Each row is a point. Each copy is the shape, with its points in the same order, turned, moved and blurred by noise. Say if it was mirrored as well.

Shape (9 x 3):
[[-46  29 -66]
 [-35 -21 -16]
 [  1 -44 -10]
 [ 38 -36   9]
 [ 11 -29  34]
 [ 21  10  50]
 [-40 -30  28]
 [ 16  37  41]
 [ 23 -38 -11]]
Copy 1 (9 x 3):
[[  2  -4  86]
 [-28  -7  22]
 [-30  24  -6]
 [ -9  33 -36]
 [-11   1 -42]
 [ 28 -20 -45]
 [-41 -28 -12]
 [ 46 -32 -28]
 [-10  35 -16]]
Copy 1 is: only turned
Copy 2 (9 x 3):
[[-49 -61 -42]
 [  8 -37  -9]
 [ 42  -2 -24]
 [ 11  44 -11]
 [ 18  27  18]
 [-20  36  27]
 [ 26 -22  31]
 [-47  32  23]
 [ 20  18 -31]]
Copy 2 is: only turned
Copy 3 (9 x 3):
[[ 15  76 -41]
 [-30  23 -22]
 [-29 -19 -34]
 [ -5 -53 -25]
 [-22 -39   8]
 [ 12 -36  37]
 [-49   1  12]
 [ 33 -17  41]
 [-12 -33 -39]]
Copy 3 is: only turned
Copy 4 (9 x 3):
[[  7  39 -73]
 [-28  47 -11]
 [-49   6  16]
 [-32 -21  39]
 [-16   1  46]
 [ 20  -4  51]
 [-18  50  45]
 [ 46  -2  37]
 [-56  -7  11]]
Copy 4 is: only turned

Shape (8 x 4):
[[ 16   1  29  35]
 [ -1 -12  12   7]
 [-18  -8  14  29]
 [ 35 -23 -12 -44]
 [  4  14 113  14]
 [  6  36  12 -44]
 [-37 -25  -4 -18]
 [ 26  31 -14 -44]]
Copy 1 (8 x 4):
[[ -17  -24  -24  -41]
 [  -3  -17    1  -15]
 [  -1  -40  -14   -7]
 [  -5   49   32   -4]
 [  21  -58    8 -101]
 [ -28   -7   60  -24]
 [  15  -21   23   23]
 [ -46   20   50  -14]]
Copy 1 is: mirrored
Copy 2 (8 x 4):
[[   9  -44   19   13]
 [ -12  -16    8    0]
 [   5  -24  -12    6]
 [ -43   24   52  -11]
 [ -40 -115   10   14]
 [ -38  -22   30  -58]
 [ -34   14  -23  -11]
 [ -26    0   51  -57]]
Copy 2 is: mirrored
Copy 3 (8 x 4):
[[ 36   4   0  39]
 [ 22  -6 -15  12]
 [ 23   6 -30  29]
 [ 25 -39  13 -45]
 [ 70  81   1  24]
 [-10  18  33 -25]
 [-14  -5 -39 -18]
 [-12 -12  44 -27]]
Copy 3 is: mirrored
Copy 4 (8 x 4):
[[  0  -8  19   9]
 [ -9  13  -3 -14]
 [ 16  15  -5   3]
 [-57   3  -8 -62]
 [-39  -6   4  80]
 [-42 -31 -51 -18]
 [ -8  40 -41 -27]
 [-41 -35 -35 -47]]
Copy 4 is: mirrored

Shape (12 x 6):
[[ 12 -54 -40  33 -24  20]
 [ -5 -18 -32  27 -29  19]
 [  3  21 -19 -21 -20 -25]
 [  3   6  45  27 -51 -29]
 [ 18  -4  45  -7  -1  12]
 [ -9 -26  36 -11  20  -5]
 [-34  57 -17 -24  91  36]
 [-34   9 -51 -30  56  21]
 [-12 -13  -4  62  25 -31]
 [ 14   4  13 -25  28 -47]
 [ -4  35 -24   3  44  17]
 [ 50  11  12  37 -29 -45]]
Copy 1 (12 x 6):
[[ -8  76   9 -18 -10  20]
 [ -6  54 -17  -1  -5  30]
 [-16  -1 -46   1  13  -5]
 [-56 -17 -23   3 -44  41]
 [  1 -25   9 -11 -37   8]
 [ -3  -2   9  12 -45 -27]
 [108  -9 -54  35 -18 -42]
 [ 57  35 -34  30  10 -45]
 [ -8  56 -47  16 -72  -1]
 [-14 -16 -41 -11 -34 -51]
 [ 58  15 -55   2 -19 -12]
 [-51   2 -54 -46 -46  21]]
Copy 1 is: mirrored
Copy 2 (12 x 6):
[[-41   3 -30  47 -19  32]
 [ -6  -1 -27  31 -28  18]
 [ 47   0 -16  -2  12  32]
 [  9  -1 -62 -37  15 -17]
 [ -7   6   6 -28  24 -17]
 [-11 -35  11  -9  34 -10]
 [ 69 -19  81  48  16 -42]
 [ 43 -35  58  55   0  20]
 [  1 -24 -41  50  35 -26]
 [ 28 -11   3  -4  73  15]
 [ 43   4  26  44   8 -14]
 [  9  44 -66  -3  44  -2]]
Copy 2 is: mirrored
Copy 3 (12 x 6):
[[  7 -10 -23 -43 -40  52]
 [ 16  -8   1 -24 -46  20]
 [ 18  12 -14   3 -13 -35]
 [ 17  21 -19  57 -61  -1]
 [  0 -26 -22  53  -7  13]
 [-32  -5  -8  44   4  25]
 [  6 -31  79  20  78  -3]
 [-16 -17  45 -31  45  -4]
 [ 15  48  19  15 -11  50]
 [ -4  30 -24  34  36 -15]
 [ 30 -12  37   5  33   5]
 [ 58  32 -46  37 -30  11]]
Copy 3 is: only turned

Shape (13 x 8):
[[  2  16 -15  15  18   7  -6 -10]
 [ -7   8 -32  24 -44  18 -16  -6]
 [-22 -72  31  28  15  20 -11  -9]
 [-14 -18  61  10 -14  12 -10  -6]
 [ 22 -84  -7 -39 -47  17 -14  18]
 [ 23  21   0  24 -56 -23  43 -11]
 [-22  12 -12 -94  15 -16   8  -5]
 [  1   8  -9  11   5  10  85  -4]
 [-21  12  32  -1   7  12   5  -5]
 [ 45  18  25  -1  10   8 -22  19]
 [-20 -66 -18 -97   4   5 -22 -13]
 [-22  14  -3  29   8 -80  -9  76]
 [ 62   7  -7  22   8 -33  -7  -7]]
Copy 1 (13 x 8):
[[-10   3 -12  17  -8   6  15 -17]
 [-12  44 -41 -25   7   8  37   0]
 [-10  14 -14 -29  35  27 -55 -60]
 [-13  17 -18   0  47  17 -50  -4]
 [ 13  52  20 -74  70 -44  -4 -37]
 [ 14  83 -32  30   2 -14   9   4]
 [ 11 -11  30  45  69 -30  54  -8]
 [ 18  72  13  51   7  34  19 -44]
 [ -2  10 -11  22  33  26 -10  -7]
 [ 25  -3  15   5 -12 -11 -18  15]
 [-19 -13  39 -31  97 -37  39 -32]
 [ 79 -20 -84  30  16 -23   1 -26]
 [  9  26 -17  18 -45 -53 -16 -22]]
Copy 1 is: mirrored
Copy 2 (13 x 8):
[[  7   6   3  -4  23  -1  22 -12]
 [ 14  17  12  28   3  21  14 -59]
 [-58   3  72  48   7  -4  34  12]
 [-62   0  33  23 -20 -15  49 -27]
 [  1  43  66  54 -63  33  64  10]
 [-13 -19 -27  19 -24  64  28 -37]
 [  8  41  36 -58 -73  -4  16  14]
 [-48   1  -9 -22  16  64  12   4]
 [-37  15   9  -2  -6 -16  28 -15]
 [  3  -2 -22  13  -9 -22  58  19]
 [ 12  57  95 -28 -65  -1  35  21]
 [ -8 -41 -25  52 -48 -22 -51  18]
 [ 35 -50  -7  18  -5  17  41  10]]
Copy 2 is: only turned
Copy 3 (13 x 8):
[[  5  26   0  11  -8  22  19 -15]
 [ 34  -9 -15  47   2  19   5  13]
 [-22  17  54  -7  50  14 -14  37]
 [  9  11  12 -17  60 -10 -11  -4]
 [-32 -81  14  -4  22   8 -26  36]
 [ 45 -38   9  43  31  20  15 -59]
 [  8 -17  -6 -65 -56  22 -30 -35]
 [ 37 -19  60  -9  -3  24  55 -46]
 [ 26  21   8 -22  21  -3   4 -17]
 [-31   2 -30   1  19  -7  26 -33]
 [-25 -50   4 -62 -30  40 -53  26]
 [-15  23  36  57 -27 -54 -40 -63]
 [-38  -4  -6  37  21  36  22 -54]]
Copy 3 is: only turned

Shape (15 x 9):
[[ 37 -30 -16 -34 -40 -27 -18 -46 -26]
 [ 13 -25 -48  24  20  47  -5 -12  56]
 [-12  34 -37   3  18  44  25 -24 -19]
 [-33  27 -44  -7   9  26  58 -12 -36]
 [ 18  -7  53  43 -54  14  61  55  56]
 [-12  12  35 -18   3  -5   2   9  36]
 [-62  16  20  29  29 -16   7 -19  -3]
 [-16 -25  34 -20 -21  31  65  23 -15]
 [ -4 -65  -6 -21  -1  59 -37  42 -35]
 [-26 -16 -45  47  -6  34  43  48   6]
 [-54 -27   8 -41 -30  20  30 -12 -33]
 [ 32 -46  44 -29  26 -28  -5 -43 -28]
 [-14 -39   5  19 -24  46  36 -24  17]
 [ 22  27 -28 -30   5  -6  19 -11  45]
 [ 25 -56 -29  16 -38 -23  17  34  -3]]
Copy 1 (15 x 9):
[[-10   7 -19  10  35  26  41 -45 -49]
 [-17 -38   0 -16  45 -67  19  31  11]
 [-47 -18 -25 -54 -12   0  30  18  32]
 [-39 -12 -32 -71 -52   1  36  13  14]
 [ 14 -17  10  70 -56 -34 -42  45 -21]
 [ 13  17 -33  -1   2 -30 -40  -6  -1]
 [ -7  63 -24 -30 -12 -34  20  13  43]
 [ 19 -24 -32   2 -72 -30  13 -18  -3]
 [-31 -35  -1   5 -12 -82  24 -85   2]
 [-46 -23  24 -26 -47 -65  15  33  -6]
 [ -7  11 -70 -15 -53 -28  49 -33 -11]
 [ 57  27  -6   3  22  -2  32 -56   8]
 [-11 -28 -30  28 -21 -51  45  21   7]
 [ -4 -11 -24 -37  27  -5 -16  29 -23]
 [ -5   2  41  13 -17 -38  19 -18 -64]]
Copy 1 is: only turned
Copy 2 (15 x 9):
[[-19 -41  21 -56 -28 -51  29  19  24]
 [-19  -8 -33 -24  -1 -19 -49 -67 -30]
 [-21 -37 -36  28 -39  28 -10 -36 -15]
 [ -7 -46 -28  43 -44  38 -19   3 -10]
 [ 61  75  33  -7 -44  -5 -73 -18 -40]
 [  2  47  -5  -4 -11  16  -2 -14   1]
 [ 11  18 -23  65  21   0  19   1 -11]
 [ -9  16  38   8 -40  40 -39  30 -31]
 [-48 -27  68 -17  23  25 -55 -45  17]
 [ 29 -25  -5  34 -15  12 -88 -31 -13]
 [-54  -2  15  24 -27  15 -26  41   4]
 [-13 -18  35 -42  24  -8  55  21 -28]
 [-26   0  12  14 -22 -32 -48 -14 -49]
 [  3   3 -59 -41 -35   7  -8 -21   0]
 [ 30 -28  30 -35  -3 -31 -56   4   9]]
Copy 2 is: mirrored
Copy 3 (15 x 9):
[[  4  55 -57  91  -4  37  17 -11   0]
 [-21  12  64  26 -11  30  19 -12  20]
 [-63  -8  -3  11  16  28   4  -4 -35]
 [-44 -33 -25   1  29  31  20  19 -49]
 [ 50  14  20   3 -71 -46 -20  59 -36]
 [ 23  19 -21  -8 -18  19 -32  12  20]
 [  3  14 -16 -22  61  -6 -29   4  -6]
 [ 30 -41 -27  36 -16   5 -26  39 -44]
 [ 40 -41  -5  59 -19  27  -4 -82 -23]
 [ 10 -33  37  -2  -1 -14  44   1 -44]
 [ 32 -17 -41  44  24  50 -17  12 -59]
 [  9  20 -59  86  19  -6 -38  -3  36]
 [ 11   3  37  56   7  17 -19  18 -35]
 [-24  28 -12   5 -27  48  18  29  32]
 [ 44  15  -6  61 -19  -9  57   3  -9]]
Copy 3 is: only turned

Shape (15 x 11):
[[-55   5 -22   5  37  -6 -57  18  20  -9  14]
 [ 12 -59   1   6  45   0  -4 -49  18  41  49]
 [-13   6  64 -32 -16  16  17  23  29  15 -17]
 [-35 -65  29 -36  26 -33  29  38  33  14  20]
 [ 26 -32   3 -28  36 -39  14  -4  45  22  90]
 [  2 -15 -10  23   8   4 -31  54 -16 -11 -13]
 [-15  -3  44 -43 -11  32 -41  44 -24 -16  -1]
 [  1 -51 -33 -14   1   0  -9   7  49  52  60]
 [ 30 -50 -46 -17  30 -15 -49 -22  49   1  16]
 [-27  19 -10 -15  11  31  17  61 -22 -30  -6]
 [ 24  -6   1  23  46   3 -15  27  47  11  29]
 [ 11  36  42 -44 -37  -6  21 -11 -18  32 -33]
 [-25  -4   1  10 -10  22  -7  28  10 -63   2]
 [  8 -32 -33  54 -19 -10 -45  12  22  -7  52]
 [  4  40  56 -55 -30  63  25  -2  -2  24 -50]]
Copy 1 (15 x 11):
[[  5 -28  32 -22 -10  28  32   1   0 -70 -12]
 [-15  12 -31   7  10  16  42 -49 -10   9 -75]
 [-24  24  66 -50  13 -34 -17 -11   4  23  -9]
 [ -5  36  42 -68  45   3  58 -49  10   3 -22]
 [-11  31   5 -29 -12  49  52 -73  44  29 -62]
 [ 14 -27  31  -6  13  33  19  -1 -24  -1  33]
 [ 13 -24  93  -2  30  -6 -27 -30  -8  -8   4]
 [-44  11  -5  -6  35  43  47 -21  49  10 -42]
 [ 14 -16 -34 -25  27  73   1 -19  13 -12 -54]
 [-30 -16  60 -27  -1  16  -5 -38 -17 -22  62]
 [-19 -28  18 -33 -23  49  34  -6  -6  24 -31]
 [  5  25  23 -24  -5 -65 -50 -22  24  26  26]
 [-15  24  55 -19   0  49 -19 -11 -38 -34  22]
 [  1  14   7  28   7  85  31  19   4  -7 -15]
 [-46   3  55 -31   6 -74 -83 -21  -3  19  10]]
Copy 1 is: mirrored
Copy 2 (15 x 11):
[[-11  13 -16 -13  10  12 -64  32  16 -47  32]
 [ -8 -11 -57 -11 -38  34 -31 -62  55  -5 -10]
 [ 40 -26 -27  -9  -7  17  41  33 -29 -13 -19]
 [ 26 -30 -59 -27 -23 -24   4 -24   3 -77 -29]
 [ 10  -2 -90 -52 -13  -4 -22 -77  -4 -12  15]
 [ 31  23  38 -24  -7  -4 -45  14   1 -25 -16]
 [ 42 -30 -12   5  -6  -9 -44  49 -34   0 -35]
 [ -7 -17 -36 -25   8  37 -31 -82 -10 -42   1]
 [ 38   6 -22   3  22  27 -57 -66  37 -27  28]
 [  8 -12  36  -7 -29 -42 -19  39 -38 -19  18]
 [ 30  32 -25 -42 -34  29 -28 -25  -2 -22  33]
 [ 34 -48  -7 -15  25   0  47  27   0  48 -13]
 [ 13  32   5  32  -4 -30 -23  20 -30 -22  12]
 [-14  69  -4 -19  20  17 -54 -41   3 -16 -16]
 [ 41 -67   7  27  -6  29  51  52 -37  40  -8]]
Copy 2 is: mirrored
Copy 3 (15 x 11):
[[ -41   25    1   26   15  -33   -9    0    2   45   -9]
 [ -25   44   13   12  -49  -17  -56  -22   14  -60   27]
 [  21    0    6  -58   56  -48   -3  -22   18  -36    4]
 [  25   19   13   17   53  -38  -81   -7   35  -31   10]
 [ -12   41   25    5  -25  -14  -67  -12   97  -35   17]
 [  19    0   10  -13    5    7  -22  -19  -17   37  -27]
 [  18   44    1  -52   48  -19    4    1   -7    1  -53]
 [  -4   28   29  -10  -42  -41  -70   30   37   -8   31]
 [  -4   22  -36   20  -67  -40  -46    0   31    3   -6]
 [  37   19    6  -16   54   22   18    5    0   31    7]
 [  -6   22   10  -15  -20  -17  -37  -50   36   25   24]
 [  -1  -34  -12  -74   38   -4   18    4   17  -66  -12]
 [  43   18   21   14   21  -23   33  -16    7   21  -18]
 [   0    4   59   15  -63  -24  -22   -7   15   30  -23]
 [  22    3  -24 -100   51  -25   43   -3  -10  -55   18]]
Copy 3 is: mirrored
Copy 4 (15 x 11):
[[ 60   3 -26  37 -70  -1   9  48 -20  27 -12]
 [ -5   9 -33  63 -28 -15  -5 -63 -15  22  18]
 [-22  -4  52 -22 -25  20  11  34 -48  34  18]
 [ -8   9  22   9 -75 -35 -37  -5 -63  59  14]
 [-10  55   2  55 -40 -41 -37 -19 -13  39  61]
 [ 27   7 -47 -33 -38 -17   3  45 -12  25 -16]
 [ 11 -35   1 -20 -18 -25  30  69 -58  11  25]
 [ 16  22 -14  13 -81 -25  -3 -39   3  23  55]
 [ 57  52 -39  27 -40 -19   9 -34 -32 -18  25]
 [ 43 -33  -8 -34 -34   7 -39  72 -16  35  13]
 [  9  49 -47  12 -44  17  -3  19  -6  37  23]
 [-25 -14  63 -24   3   3  -4  36 -18 -26  -5]
 [ 71  -6  -7 -23 -13   2  -3  42 -24  61  10]
 [ 55  38 -49   1 -39 -42  33   3  30  44   6]
 [-16 -44  65 -44   3  54  18  38 -36 -16  27]]
Copy 4 is: only turned
